Rows are points. The points of each table are mixes of a few directions, plus a little noise. Count the directions of each table, and those that both share. Where both have some left over, give the other angles between the two spaces (their principal angles), to ten degrees, smallest first.

First (7 x 2):
[[-1.46  1.67]
 [ 1.35 -1.60]
 [ 1.20 -1.41]
 [ 2.92 -3.47]
 [-1.58  1.85]
 [-1.85  2.17]
 [-0.56  0.58]]
Second (4 x 2):
[[-1.51  1.72]
 [-1.02  1.16]
 [-0.36  0.43]
 [ 2.86 -3.32]]
Directions: first 1, second 1, shared 1

First (7 x 3):
[[-0.98  0.60  0.76]
 [-0.46  0.32  0.40]
 [-0.55  0.06  4.80]
 [-0.85  0.76 -2.13]
 [-0.01 -0.12  1.75]
 [ 3.64 -2.36 -1.86]
 [-0.67  0.74 -3.69]]
Second (4 x 3):
[[-0.28  3.59  0.31]
 [-0.82  1.09  0.33]
 [-1.97 -2.79  0.46]
 [ 3.08 -1.88 -1.10]]
Directions: first 2, second 2, shared 1; angles 80

First (6 x 6):
[[ 0.27  0.44  0.23  0.50  0.07 -0.42]
 [ 2.62  4.28  2.20  4.90  0.71 -4.13]
 [ 0.49  0.79  0.41  0.90  0.13 -0.77]
 [-1.64 -2.68 -1.38 -3.07 -0.44  2.59]
 [-0.41 -0.68 -0.35 -0.78 -0.12  0.66]
 [-1.32 -2.15 -1.10 -2.46 -0.35  2.07]]
Second (6 x 6):
[[-2.52 -1.99 -2.36 -2.24  2.15 -2.22]
 [ 1.82  1.29  1.57  0.84 -1.33  1.92]
 [-2.83 -3.03 -1.37  0.89 -1.53  0.59]
 [ 1.55  1.20  1.03 -0.21 -0.35  1.22]
 [ 3.14  4.16  1.77  1.21  1.90 -2.73]
 [-1.15 -1.61 -0.63 -0.46 -0.86  1.24]]
Directions: first 1, second 3, shared 1

First (10 x 9):
[[ 0.21  1.76  0.16  0.31 -2.27  1.86  2.30 -0.24 -0.76]
 [ 0.21  1.32  0.13  0.27 -1.71  1.40  1.72 -0.25 -0.57]
 [-0.32 -2.88 -0.32 -0.52  3.77 -3.14 -3.79  0.37  1.22]
 [-0.13 -1.45 -0.14 -0.27  1.88 -1.56 -1.93  0.14  0.66]
 [ 0.26  1.98  0.21  0.32 -2.65  2.20  2.63 -0.23 -0.82]
 [ 0.23  1.85  0.20  0.45 -2.47  2.04  2.42 -0.24 -0.78]
 [-0.64 -5.00 -0.45 -0.83  6.43 -5.37 -6.38  0.71  2.10]
 [ 0.26  2.46  0.22  0.41 -3.07  2.59  3.11 -0.26 -1.05]
 [-0.01 -0.24 -0.03 -0.06  0.31 -0.27 -0.32  0.01  0.10]
 [ 0.11  0.16 -0.02 -0.02 -0.26  0.14  0.29  0.01  0.02]]
Second (7 x 9):
[[-0.86 -0.76  3.60  1.78  0.76  1.20 -0.36 -0.05 -3.73]
 [ 0.35  0.04 -0.03 -1.45 -0.85  0.22 -0.97  1.68  0.93]
 [-1.27 -1.49  2.18  0.93  2.15  0.24 -2.25  0.80 -3.42]
 [ 1.36 -1.86  0.57 -1.14  1.09 -2.57 -1.37  0.23  3.51]
 [ 1.07  2.95 -4.31  2.16  0.14  1.33  2.59 -2.40 -2.97]
 [ 0.95 -0.42  1.16 -2.09 -1.98 -0.58  0.24  1.16  3.96]
 [-1.55  1.46 -3.30 -0.41 -1.19 -0.01  1.87 -1.67  1.85]]
Directions: first 1, second 5, shared 1

First (9 x 11):
[[-1.71  0.76 -0.17  3.19 -3.25  1.45  5.13 -0.46  0.49 -3.64 -1.84]
 [ 1.03 -0.54 -0.78  0.20  0.64 -0.68  2.31 -0.35  0.17  0.84  0.93]
 [ 0.50  0.43 -0.77  0.82 -1.18  1.91 -4.24 -0.02  1.47 -1.61 -0.49]
 [-3.27 -1.66  1.85 -0.76 -0.34 -2.15 -1.98  3.53 -1.25 -0.13 -0.12]
 [-0.56 -0.09  0.26 -2.06 -0.30  0.22  0.84  0.19 -0.61  1.84 -0.48]
 [ 1.20  1.00 -1.39  3.32 -0.13  0.22  0.13 -0.37  0.10 -1.35  1.13]
 [ 1.86 -1.83 -0.74 -2.00  0.76  0.34 -1.71 -0.36  2.16  0.91  0.28]
 [ 0.14  2.31  0.35 -1.27  0.81  0.16  1.69 -1.41 -2.32  2.58  0.10]
 [ 0.78 -0.41  1.39 -1.45  2.93 -1.55 -2.17 -0.62 -0.19  0.49  0.44]]
Second (9 x 11):
[[ 0.87  0.48 -0.01  0.88  2.13 -0.53 -0.90  0.17  0.49 -0.40 -0.94]
 [ 0.42  0.24 -0.02  0.48  1.02 -0.18 -0.34  0.16  0.17 -0.17 -0.43]
 [ 0.36  0.14 -0.06  0.39  0.89 -0.21 -0.35  0.05  0.14 -0.16 -0.33]
 [ 0.48  0.20 -0.01  0.37  1.08 -0.23 -0.41  0.10  0.22 -0.15 -0.40]
 [ 1.54  0.79 -0.09  1.37  3.44 -0.75 -1.44  0.47  0.77 -0.60 -1.44]
 [ 1.19  0.54 -0.06  0.92  2.78 -0.62 -1.16  0.26  0.66 -0.46 -1.12]
 [-1.25 -0.59  0.08 -1.35 -3.12  0.77  1.44 -0.41 -0.74  0.52  1.43]
 [-3.98 -2.10  0.22 -3.85 -9.49  2.21  3.99 -1.13 -2.19  1.68  3.90]
 [ 0.63  0.31 -0.11  0.67  1.62 -0.37 -0.71  0.29  0.34 -0.28 -0.70]]
Directions: first 6, second 1, shared 0; angles 40
